Rows are points. Examples show where two turns around zero, p and q, send a point. Where does a point land after both, in the order given? Backwards means that the second turn is done in reverse. Each puzzle has new turns, and all numbers are rounded.

Turn p:
[ -3.4   3.7 -12.0] => [-5.4  7.7 -9.0]
[-21.6   4.8  12.5] => [-7.1 12.1 21.2]
[ 19.0 -21.4   8.1] => [  4.5 -29.4  -1.1]
[ 6.0 13.0 -8.6] => [  8.0   9.6 -11.1]
Turn q:
[  8.4 -13.1  19.6] => [ 12.6 -16.7  13.8]
[-4.0  7.9 18.3] => [ 4.1  5.6 19.1]
[ -9.2  -0.3 -25.3] => [-17.5   4.5 -20.0]
[  4.8   5.5 -12.7] => [  0.8   6.7 -13.0]
Where do these land?
q, then p: [ 6.4 12.7 -0.1] => [11.7  5.8 -5.6]
q, then p: [ 5.0 12.2 19.6] => [21.8 -4.2  8.2]
q, then p: [-10.7 -13.4 -13.9] => [-21.8   3.2  -0.1]
p, then q: [-10.4  17.7  20.0] => [20.5 10.3 17.2]
q, then p: [ 10.0 -16.6  -8.6] => [-12.4 -11.9 -12.4]
q, then p: [ -0.2 -12.7 -17.0] => [-18.6   0.2 -10.2]

Turn p:
[-32.9  -8.9  -4.6  -5.2] => [-30.4  -5.7  10.4  12.1]
[-12.1 -21.2   8.1   2.7] => [ -7.2 -19.6  14.6   4.4]
[11.5 10.9  7.9 -4.3] => [  9.2   9.7  -0.5 -12.4]
[25.3  7.5 -7.8 -3.3] => [ 16.4   4.6 -19.6  -9.7]
[ 8.2 11.7 -3.7 10.2] => [11.9 11.0 -5.0  5.7]
Turn q:
[ 7.4 -5.6 10.9  8.0] => [ 2.6 -5.5 11.4 10.1]
[-13.4  -2.7  22.2  11.3] => [-20.1  -3.4  18.4   7.2]
[ 17.0 -10.9  -9.0  13.8] => [15.0 -2.0 -5.1 20.6]
[-14.3 -12.0   0.7 -16.3] => [-12.2 -16.0  -8.8 -11.5]
[ 18.4  19.1 -13.0  -3.1] => [22.9 17.3 -2.8 -7.0]
[-15.0  12.1 -11.8 -13.8] => [ -8.1   9.5 -13.2 -19.3]
Where do these land?
p, then q backwards: [ -8.8 -31.9   2.5  -2.3] => [ -4.1 -25.8  19.0  -8.0]
q, then p: [25.1  0.2 -1.3 10.3] => [27.0  1.0 -1.5 -1.8]
q, then p backwards: [ 1.5 -6.2 -2.2  8.5] => [-3.4 -1.5 -6.7  7.7]
p, then q: [-17.0   0.1   4.8   5.1] => [-13.1   2.1  12.0   4.1]
p, then q: [ 12.5  27.5   6.7 -17.0] => [ 11.1  13.8  -1.8 -30.5]
q, then p: [-13.5  10.2 -10.4  -4.7] => [-14.6  11.4  -8.5  -0.2]

Turn p:
[  5.2 -13.3   7.2   5.6] => [  2.4 -11.2  10.4   7.0]
[-13.4   6.8   4.7  -1.2] => [-8.8 11.8  4.4 -3.7]
[ -8.1 -20.6 -14.0  -4.4] => [-14.4  -9.6  -9.0  18.0]
[-5.0 11.7 38.4 -2.4] => [ -3.7   5.9  31.6 -24.4]
[ 25.4 -10.6 -10.7  -1.2] => [ 15.6 -21.8 -11.7   4.2]
[  3.5  13.0 -13.6   9.7] => [ 13.3  12.2 -11.2   3.3]
[ -7.5  13.0 -11.9  -6.1] => [ -4.2  12.7 -14.3  -4.5]
Turn q:
[ 11.3  10.4 -12.9   8.5] => [  1.7   3.5 -18.5  10.9]
[  5.6 -20.7 -17.2  -7.7] => [  6.1 -26.3   0.8   9.2]
[-7.2 16.3 12.4 -4.6] => [  1.8  16.3   0.4 -14.9]
[12.0 -5.8  4.8  1.5] => [ 5.3  1.9  6.2 11.5]
[-29.2  -3.4  -0.8  20.4] => [-34.2  -2.5   0.2 -10.2]
[ 8.7 21.0  2.7  1.4] => [  7.4  18.2 -11.9  -0.2]
[ -1.1 -17.9  11.0 -19.5] => [ 12.0 -11.1  22.8  -6.1]
Where do these land?
p, then q: [-21.5  -9.3   0.5 -10.7] => [-18.3  -1.4   0.5 -18.1]
q, then p: [ 19.8 -18.0  -9.7  -4.1] => [ 15.6 -11.4  12.1  17.5]
q, then p: [ -6.0 -26.6  17.6 -21.8] => [ -4.7 -23.0  27.9 -14.1]
q, then p: [  2.9  15.2 -10.5   4.1] => [  3.6   5.5 -17.3   4.9]
q, then p: [ 6.8 13.4 -1.3  0.5] => [  8.6   4.9 -11.1  -2.3]
q, then p: [-4.0 16.0  9.3 16.5] => [-2.9 22.6 -7.2 -7.7]
p, then q: [ 2.0  9.3 -5.9 15.6] => [  5.5  11.8 -10.1   9.8]

Turn p:
[26.4 -4.3 -6.4  5.3  6.1 -6.3] => [ 20.5 -19.0  -7.3   2.9   4.4   0.1]
[16.4  7.3 10.3 16.6 -3.7 -0.4] => [14.3 -3.1  4.9 14.7  9.9 12.9]
[-0.7 -5.8 18.4  5.1 -2.8 -9.1] => [ 5.8  3.0 18.4  8.9  0.7 -5.3]
[  9.8   5.5   1.4  -6.0 -16.5  -1.0] => [  9.6   1.7   1.2   0.6 -13.4  12.6]
[-11.0 -14.3   6.8  -8.4 -14.9   1.5] => [-11.1  -0.4  15.7  -2.0 -17.0  -1.7]
[ 12.6  -8.3   2.5  16.5 -11.8   7.7] => [  0.8 -16.2   6.8  14.2   0.3  13.9]
[-28.2   7.9 -18.1  -7.3  12.5  -5.3] => [-19.2  17.0 -19.6  -6.7   0.1 -18.3]
[-25.4  12.0 -14.9 -21.9  31.1  12.9] => [-20.9  17.0 -19.9 -32.8  15.1 -14.3]
Turn q:
[  4.9  15.9  11.4   0.3 -13.8   5.9] => [ 6.1  2.4 17.0 15.0 -8.7  1.2]
[  5.4 -15.1 -16.2   1.3 -11.1  15.1] => [ -2.2 -14.5 -13.9   0.6 -11.2  18.4]
[15.5  9.6 13.5  7.3  4.1 20.2] => [21.9 -4.6  7.4 17.3  8.2  8.5]
[  6.6   5.5  -8.8  -1.0   2.3 -12.3] => [  4.6   5.5  -6.9  -4.3  -7.9 -11.3]
[-27.5 -11.2 -18.5   3.2  11.1 -10.2] => [-25.1  13.3 -19.1 -14.5   8.6   1.4]
[-16.8 -21.8  -2.9  11.8   6.3 -17.0] => [-25.3  -5.3 -14.6  -6.7  13.4 -11.3]
[ 12.0  17.1  21.5 -22.9   1.1  -1.7] => [20.1  3.1 30.1 -7.4 -2.5 -6.9]
Where do these land?
q, then p: [-14.3  12.9   0.1   6.8 -28.2  -0.4] => [-15.5  16.2  10.0  22.0  -1.2  11.3]
p, then q: [16.2 -7.6 17.7 -9.8  5.6 10.3] => [ 13.0 -15.9  15.1 -10.9   9.7   2.3]
p, then q: [ 11.1 -16.4  -4.0   1.6  -4.7  -5.9] => [ -7.2 -19.5  -3.3   0.4  -2.0  -4.7]
p, then q: [ 12.2   8.3 -16.0   7.5  12.1  -0.6] => [  7.1  -0.5 -23.1  -8.9  -1.7   2.9]
q, then p backwards: [-9.4 -3.4 11.1 15.8  8.7 17.8] => [ 3.2  9.0  5.4 24.5  5.6 10.7]
q, then p: [-19.2   6.0  19.4   7.3   3.3  -6.4] => [ -1.0  18.1   6.0   4.9  18.7 -12.3]
q, then p backwards: [  1.4  23.8   1.7 -13.4   1.4 -16.1] => [-10.4   2.5  15.7 -17.8  -0.6 -18.3]
q, then p: [ -0.2 -36.3 -18.5  -8.9  18.9  10.1] => [-15.9 -19.3 -14.5 -34.9  -8.3  -8.6]
q, then p: [  2.2  12.7 -11.5  -7.0 -17.3  -8.7] => [  1.5  10.2   2.8  10.8 -18.0  12.9]

Turn p:
[ 15.3 -11.4  17.3  12.0  13.7  14.1   4.7 -17.5] => [ 11.2 -13.9  -1.2 -12.0   9.5  23.1  12.5 -16.7]
[ 15.4  -6.3 -11.9  15.5   5.0  14.3  26.2   3.1] => [ 14.9 -18.9 -29.1   3.1  -2.0   1.2  11.8  -2.6]
[ -7.1 -11.1 -15.1  -9.9   5.4 -12.1 -15.4   8.8] => [-20.7   4.7  -3.1  -7.9   1.5 -14.4 -16.0  -1.9]
[ 5.7 26.7 14.1 -5.0 12.4  1.8 17.7 -0.7] => [ 1.6 -0.6  6.7 17.3  9.7  3.8 30.6  6.9]
[ 18.7  -2.7   2.6  -5.4 -13.8 -15.1 -13.6  -8.1] => [  9.2  -0.7  16.7 -22.2   3.2 -12.7  -3.1   5.0]
[  2.0   2.5 -14.8   8.8  -9.8  10.6 -11.5   4.9] => [  8.5  12.2 -14.4  -6.0  -0.6   0.2 -11.3   8.8]
[-14.5   6.5  -6.5   1.7  -1.0 -16.9 -14.1 -12.2] => [ -1.1  18.8  11.8   3.1   3.6 -12.4 -10.3 -12.6]
[-17.0 -15.9 -10.0 -22.5 -14.7  18.0  14.3  19.2] => [-19.3  -6.6 -13.8   5.1 -37.1   4.1  -5.9  14.3]
[-18.5  11.7  24.4   4.8   2.9 -14.9  -8.4   2.4] => [-4.4  4.9 26.7 19.5 12.2  7.0 -8.3 -1.3]
Turn q:
[  7.9 -20.2 -13.9  -1.8  14.7 -19.9 -20.4  -4.1] => [ -7.7  -3.4 -14.2  -5.1  13.4 -19.5  -4.9 -28.8]
[ 20.8   9.5  16.5 -16.9 -12.8   7.5  -3.4  -2.2] => [ 20.9  19.8   0.2  -7.8  -5.1 -12.0  -0.7  16.0]
[-11.4  21.8  17.4   0.3 -15.4   4.8   6.6   4.8] => [-5.5  7.7  4.9 -2.8 -8.3 11.1  1.8 30.3]
[  1.5   2.3 -20.2  18.2   9.4   8.3 -18.4  17.9] => [  2.6  -6.3 -24.9   2.9  11.4  22.0 -10.2 -13.0]
[ -1.2   5.2 -11.7 -18.0  -5.4  12.8   4.0 -19.3] => [  7.2  15.2  10.7  -6.3 -15.0   4.5  15.9 -11.6]
[ -4.9 -11.9   4.1   8.4   2.0 -28.9  -2.8 -22.2] => [-26.6  -3.1   3.3   3.1  -7.8 -24.7  -8.1 -10.9]
[ -6.0  14.5   8.5  13.3  20.9   7.4 -16.4   9.9] => [ -4.5  -0.1  -2.9 -11.5  13.2  19.7 -25.0   2.7]
[-16.9 -19.2   4.5  -1.6 -11.6   6.8  21.0  -4.8] => [ -0.8 -22.8  15.1   2.1 -15.2  -3.1  17.3   5.2]
[ -6.6 -13.4   1.6 -15.2  -2.1 -10.8  16.0   6.7] => [ -2.7  -9.8  10.3   2.3   9.1 -13.0  19.9   4.1]
[16.7 11.4 -6.7 13.4  0.1 11.9 14.0 13.1] => [16.9  2.7 -2.4 23.2  3.9 14.8 -6.0  6.1]
Where do these land?
q, then p backwards: [-14.7   4.9 -21.6  11.5   1.4 -18.3  19.7  10.5] => [-15.1   8.9  14.0  -5.3  28.1   1.8  14.2  12.2]
p, then q: [ -5.3   8.0  20.4  -1.1  -4.5 -13.5  -8.4 -16.0] => [  3.7   4.3  14.3  -8.0  -3.8  -7.9 -19.7  16.6]
q, then p backwards: [17.0 -4.2 19.5  3.3 -6.4 18.9 -7.9 16.3] => [ 17.8  -1.0  -4.6  20.1 -23.3   5.4  -1.7  10.3]
q, then p backwards: [-31.0 -12.7 -17.5   3.7   4.2  -3.6  13.4   3.0] => [  0.5 -11.1  21.2 -14.2  23.9   1.1  17.8  -0.8]
p, then q: [  3.6   2.6   0.0  10.6  -4.7  -0.5  -4.4 -17.5] => [ 9.2 15.9  5.5  1.6 -2.4 -7.2 -6.9 -2.1]
p, then q: [-21.5 -14.0 -23.7  15.1  24.7 -11.2  15.5   9.7] => [-30.0  -6.9 -10.3   6.3 -15.9   2.9  -5.8 -33.6]
q, then p: [ 10.1  -1.8  15.8 -14.9  -1.4   9.1 -17.8  15.7] => [-18.2  -3.6  -5.3 -14.0   8.0 -15.4  12.7  14.0]
q, then p: [  9.8  11.9  -1.4  -5.3   7.5  14.2 -13.3   5.8] => [ -2.8  11.6  -6.9 -12.4   7.1   1.8  15.8   9.4]
p, then q: [ 12.6  -7.2 -19.8  -2.3 -11.0  12.4 -11.5  17.2] => [  2.2   7.2 -19.9  -5.3  17.7   5.4  21.5  -5.2]
p, then q: [  1.6  13.5  12.5  -7.8  -5.7   1.8  12.5 -23.7] => [ 10.5   4.0  16.7  15.1 -11.7  -7.6  -3.3  17.8]
p, then q: [ 17.8  -1.0  15.7 -12.7  -4.2  -9.4   2.3 -21.1] => [  9.7   0.5  22.7  -2.4  -0.1 -21.2   4.4  14.0]

Turn p:
[  7.8  21.7 -16.7  15.9   3.0   2.1 -12.0   0.7] => [  0.7   8.7  -5.1  29.8   3.5   3.5   7.5 -12.2]
[-17.7  12.7 -14.9  12.3   4.4   0.7  20.1   6.9] => [-17.0  -1.9  -5.0   6.6  14.1   7.4  25.3   8.0]
[-14.0 -12.2  17.4   7.5  -0.8  12.3  15.0 -15.8] => [-16.0 -27.2   9.7 -12.8  -8.5   1.6   1.2   1.6]
[ 8.8  1.9 12.8 -8.8  4.3  6.7 15.2 -0.9] => [  4.8  -3.0   3.3 -16.9  -7.0  12.8   5.9  -6.3]
[ -0.5  -1.2  20.2   4.0   8.3 -10.7  10.1 -17.5] => [ -3.2 -12.5  14.8 -15.5   0.6  -9.2   5.7 -16.6]
[  2.5 -21.3  -3.3 -15.7   4.8   1.5 -19.4  24.7] => [ 16.6  13.6   4.3  -1.4   6.5   4.7 -25.0  23.6]
[ 14.6  -6.3  10.0   2.5 -22.9 -13.0 -15.5   0.0] => [ 16.6   4.6   0.1   3.2 -19.4 -23.9  -6.4   0.5]
[-19.2  20.6 -15.4  -7.0 -13.9  -1.2 -20.6  19.0] => [-17.3  33.3  -8.6  18.6  -2.1  -3.6  -2.3  14.6]
[ 17.6 -15.8 -10.2 -10.7  12.7   1.7   7.1 -17.1] => [ 14.6 -15.6 -13.6 -11.5  12.3   6.7 -12.0 -13.1]
Turn q:
[  8.4 -14.4  15.4   0.4   2.6  -7.0  16.3  -1.7] => [ 5.9 -3.9 19.0 -1.2 -6.5 -5.0 17.2 -7.9]
[ 10.7 -13.2   1.8  -8.5   7.1  -1.6  23.3  11.2] => [16.3 -5.8 13.0 -9.1 -1.7  5.5 21.8  5.2]
[-30.1  36.3  -4.5  -2.4   6.5   3.4  -8.1 -14.5] => [-25.9  32.0  -9.1   8.0  13.5  -0.7 -16.6  16.8]
[ -1.3  -0.5  -8.2  12.6 -13.9  10.0  -3.4  -4.8] => [ -3.4  -2.5  -8.5  10.7 -10.5  11.9  -8.4  -5.5]
[ 11.7 -12.5   0.3 -10.4 -22.8   3.1 -27.9   7.3] => [ 11.0 -16.6  -8.1 -15.7  -9.3  -4.0 -26.8 -15.2]
[ -5.6   7.4  -0.2 -18.6  -0.9  -9.8  -1.0 -19.3] => [ -5.1  23.7  -3.9 -12.8  -3.0 -10.6  -0.1  -3.6]
[ -3.6  15.9 -12.0  13.4  -1.6  -7.8  -3.8   6.3] => [  2.4   2.0 -13.1  17.9   3.1  -4.1  -5.9  12.0]
[  2.2  -2.4 -17.8  -8.8   6.3  19.8  -5.0   4.7] => [  0.1  -5.2 -14.5 -12.9   8.6  20.0  -1.1   2.8]
[28.6  8.0 20.6  2.2  5.4  9.4  4.2  6.4] => [ 18.9  -3.0  18.0   6.6  20.5   4.5   0.4 -17.6]
[-19.8  -1.0   7.4 -11.3   8.0   3.2  24.4   0.8] => [-9.2 12.0 19.4 -8.7 -3.4  7.3 13.3 18.0]
[ -1.2 -23.5  -2.8  31.5   3.2 -22.7 -19.1   3.6] => [-10.9 -32.8 -12.4  17.5 -11.2 -24.8   6.1  -5.1]
Where do these land?
q, then p: [  4.9 -18.3  -7.7  12.8   9.9  11.9  20.1   4.1] => [  0.7 -24.4  -4.0 -10.0  -7.4  15.3   8.8  12.8]
q, then p backwards: [-17.4  19.9  15.5   6.1  -2.7 -19.9  -0.2  17.1] => [-15.5 -16.2   1.7  12.1  -6.3 -11.2 -25.0  15.2]
q, then p: [ 11.5  -9.6 -14.7 -27.4 -19.8   1.8  -3.3  10.7] => [ 19.2  14.1 -24.0  -5.5 -12.5   6.0 -18.2  -3.8]
q, then p: [24.6 -6.7  0.4 -6.8  9.2 -5.2  5.9 12.2] => [ 22.2  -9.3  -2.9 -15.1   4.9   6.8   1.1 -10.2]
q, then p: [-0.4 17.8  3.1 15.7 -7.9  7.9  7.8  0.9] => [-1.1 -6.1 12.8 21.0 -7.6  4.6  5.5 -2.9]
p, then q: [  0.1  -3.3 -12.7   9.9   2.3 -10.6 -20.2  -1.2] => [ -4.2  -8.1  -8.2  17.0   8.4 -15.9   4.9  -2.6]
p, then q: [-21.2  11.7  16.9  10.1   9.1  13.2 -20.5 -14.2] => [-32.9  -0.5  15.1   8.6  -9.6  -9.1 -16.8  -3.4]
q, then p: [  7.1  -2.2 -16.9 -25.5  16.6   2.2  -7.8 -12.5] => [ -6.2  12.6 -21.8 -13.5  17.4  15.1  -2.8  -9.9]
q, then p: [ -9.2  -9.4  16.2   5.0 -16.6  -1.2  18.2 -17.2] => [-15.2  -3.1   3.5  -4.5 -28.4 -12.5  11.0  -2.4]
